Each row is a point. The points of each table are mixes of a few directions, plus a little noise. How many directions does each table use, and how many do they share? Where both have some left over, give the other angles between the two spaces (their principal angles), to ten degrees, smallest first.
In the rows, zero is written as 128.

First (5 x 2)
[[114 126]
 [131 125]
 [213 131]
 [ 28 124]
 [153 129]]
Second (6 x 2)
[[131 136]
 [129 122]
 [125 107]
 [128 108]
 [143 248]
 [118  49]]
Directions: first 1, second 1, shared 0; angles 80

First (8 x 4)
[[190  95 158 123]
 [ 45 138  86 140]
 [ 51  62  68 136]
 [163 176 126  87]
 [147  76 136 134]
 [129 211 150 134]
 [122 146  94  89]
 [171 123 202 189]]
Second (8 x 4)
[[122  74 111 125]
 [204  27 143 104]
 [ 90 111  92 121]
 [146 213 156 127]
 [159  72 170 167]
 [124 208 165 162]
 [ 87 138  78  93]
 [ 97 186 110 117]]
Directions: first 3, second 3, shared 3

First (6 x 6)
[[ 80 141 139 118 130 112]
 [218 119 193 101  90 186]
 [ 38 165  99 117 210 116]
 [191 105 129 137  99 147]
 [ 94 126  73 153 156 100]
 [143 109 131 142  79 107]]
Second (8 x 6)
[[155 113 131 127 137 189]
 [159 111 132 127 138 200]
 [104 141 125 129 120  72]
 [160 110 132 127 138 201]
 [ 95 146 124 129 117  51]
 [180  99 134 126 145 249]
 [ 85 152 123 129 114  30]
 [ 86 151 123 129 114  32]]
Directions: first 3, second 1, shared 0; angles 30

First (8 x 9)
[[116 178 161 181 135  77  49 194 127]
 [127  90 108 107 121 164 181  75 127]
 [ 60  59 122 216 105 172 184   7 115]
 [166 178 137  86 143  93  81 211 135]
 [143 145 130 110 133 116 113 157 131]
 [159 137 118  75 134 129 134 151 133]
 [134 142 133 124 132 117 113 149 129]
 [119  96 114 125 121 156 169  80 126]]
Second (7 x 9)
[[ 63  81 181  40 120 109 122  85 169]
 [133 162  92 130 170 154 150 148 140]
 [127 147  85 178 111  81 140 132 127]
 [165  81 195  79 128 151 125 104 106]
 [139 183  47 201 131  85  93 166  73]
 [177 131 137 140 149 182 183 136 149]
 [ 90 111 158 126  85 136  85 129 130]]
Directions: first 2, second 5, shared 0; angles 40, 60

First (8 x 11)
[[202  55 161 140 145 119 175 135 139 188  66]
 [ 70 183 100 114 113 140  90 123 119  86 163]
 [128 132 130 133 129 124 128 126 128 121 148]
 [118 146 130 135 130 120 121 122 125 106 175]
 [189  74 162 146 146 110 167 129 138 165 113]
 [ 76 167  94 105 110 152  95 131 121 107 105]
 [120 141 127 129 125 124 121 124 127 115 151]
 [124 128 121 121 123 136 125 131 128 134 101]]
Second (8 x 11)
[[101 144 107 112 117 146 111 133 125 125  94]
 [153 116 150 146 140 107 144 122 131 125 176]
 [185  73 154 140 141 118 164 132 137 172  87]
 [155 108 146 141 137 114 145 126 132 137 143]
 [ 89 156 102 110 114 148 103 131 123 116 103]
 [106 137 106 109 116 150 114 135 126 135  72]
 [149 106 135 129 131 129 141 131 131 148  99]
 [ 85 185 123 137 125 111 101 114 120  65 249]]
Directions: first 2, second 2, shared 2

First (10 x 14)
[[ 96 140 118 149 100  97 118 104  98  99 149 188 172  97]
 [134 124 129 124 133 134 130 131 134 134 123 115 119 135]
 [168 114 138 100 161 166 139 157 164 165 104  55  72 165]
 [103 136 120 143 107 105 121 111 106 108 143 172 161 105]
 [126 129 128 130 127 127 127 126 127 128 128 130 131 127]
 [129 128 128 129 129 129 128 128 127 129 127 127 129 130]
 [ 83 145 114 157  90  85 117  95  88  88 156 209 191  87]
 [170 113 142 101 162 168 140 157 166 165 102  53  71 166]
 [150 119 135 111 149 152 133 146 151 150 112  83  92 154]
 [117 133 124 136 117 115 125 121 116 120 136 148 144 116]]
Second (8 x 14)
[[131 135  88 132 127 128 137 162 129 180  55 146 117 122]
 [100 132 149 142 108 103 114  84 104  67 198 161 172 108]
 [123 116 193 121 131 128 113  72 126  43 249  98 146 137]
 [137 128 116 124 134 136 134 147 136 154  96 121 113 134]
 [135 128 119 125 133 134 132 142 134 148 103 122 116 132]
 [142 129 100 124 137 140 138 164 140 180  63 120 103 135]
 [125 130 122 131 125 124 128 130 125 131 121 137 132 124]
 [131 125 137 125 131 131 127 124 131 121 140 119 126 132]]
Directions: first 1, second 2, shared 1

First (8 x 18)
[[142 100 108 137 122  95 131 105 153 185 111 132 131 114 159 117 144 134]
 [ 86 171 105 134  60  85 107 214 113 124 190 193 137  42 105 146 147  69]
 [ 62 154 103  98  77 161 128 209  76 137 186 143 139 105 126 122 165  89]
 [124  89 115 104 145 176 153 100 112 176 105  83 131 182 169 101 154 157]
 [134 150 150 134 143 137 121 130 124  76 131 129 122 135  99 141 102 129]
 [239 111 175 193 201  43 109  12 221  80  52 135 109 132 105 151  49 171]
 [ 89 112 114  87 126 203 153 148  80 157 137  86 133 178 153 105 162 137]
 [153 136 151 142 151 122 123 106 142  89 114 124 119 135 108 139  97 138]]
Second (11 x 18)
[[166 157 155 159 136  62 106 127 165  79 119 170 116  72  84 155  85 125]
 [111 135 131  96 117 147 141 169  99 144 128 123 119 106 123 121 145 142]
 [ 77 124  95 128 101 169 124 142 102 137 174 120 153 170 154 121 158  83]
 [121 194 161 107  98  85 118 230 105  84 145 185 102   7  55 154 110 127]
 [ 85 109  98 106 113 186 141 136  94 163 151  98 145 179 166 107 168 114]
 [149 111 117 177 144 108 110  60 170 110 129 128 146 174 145 136 107 105]
 [126 117 141  73 135 159 159 161  93 170  96 104 107 109 130 107 151 181]
 [181 118 139 187 160  75 105  49 192  95 106 141 132 145 126 146  84 123]
 [141 114 117 166 141 117 114  74 160 117 130 125 143 169 145 132 116 107]
 [193  56 147 100 195 149 172  41 149 201  28  60 105 181 171  93 132 229]
 [ 58 172 106 112  71 151 116 219  79 106 200 158 142  96 111 137 153  69]]
Directions: first 3, second 3, shared 2; angles 90
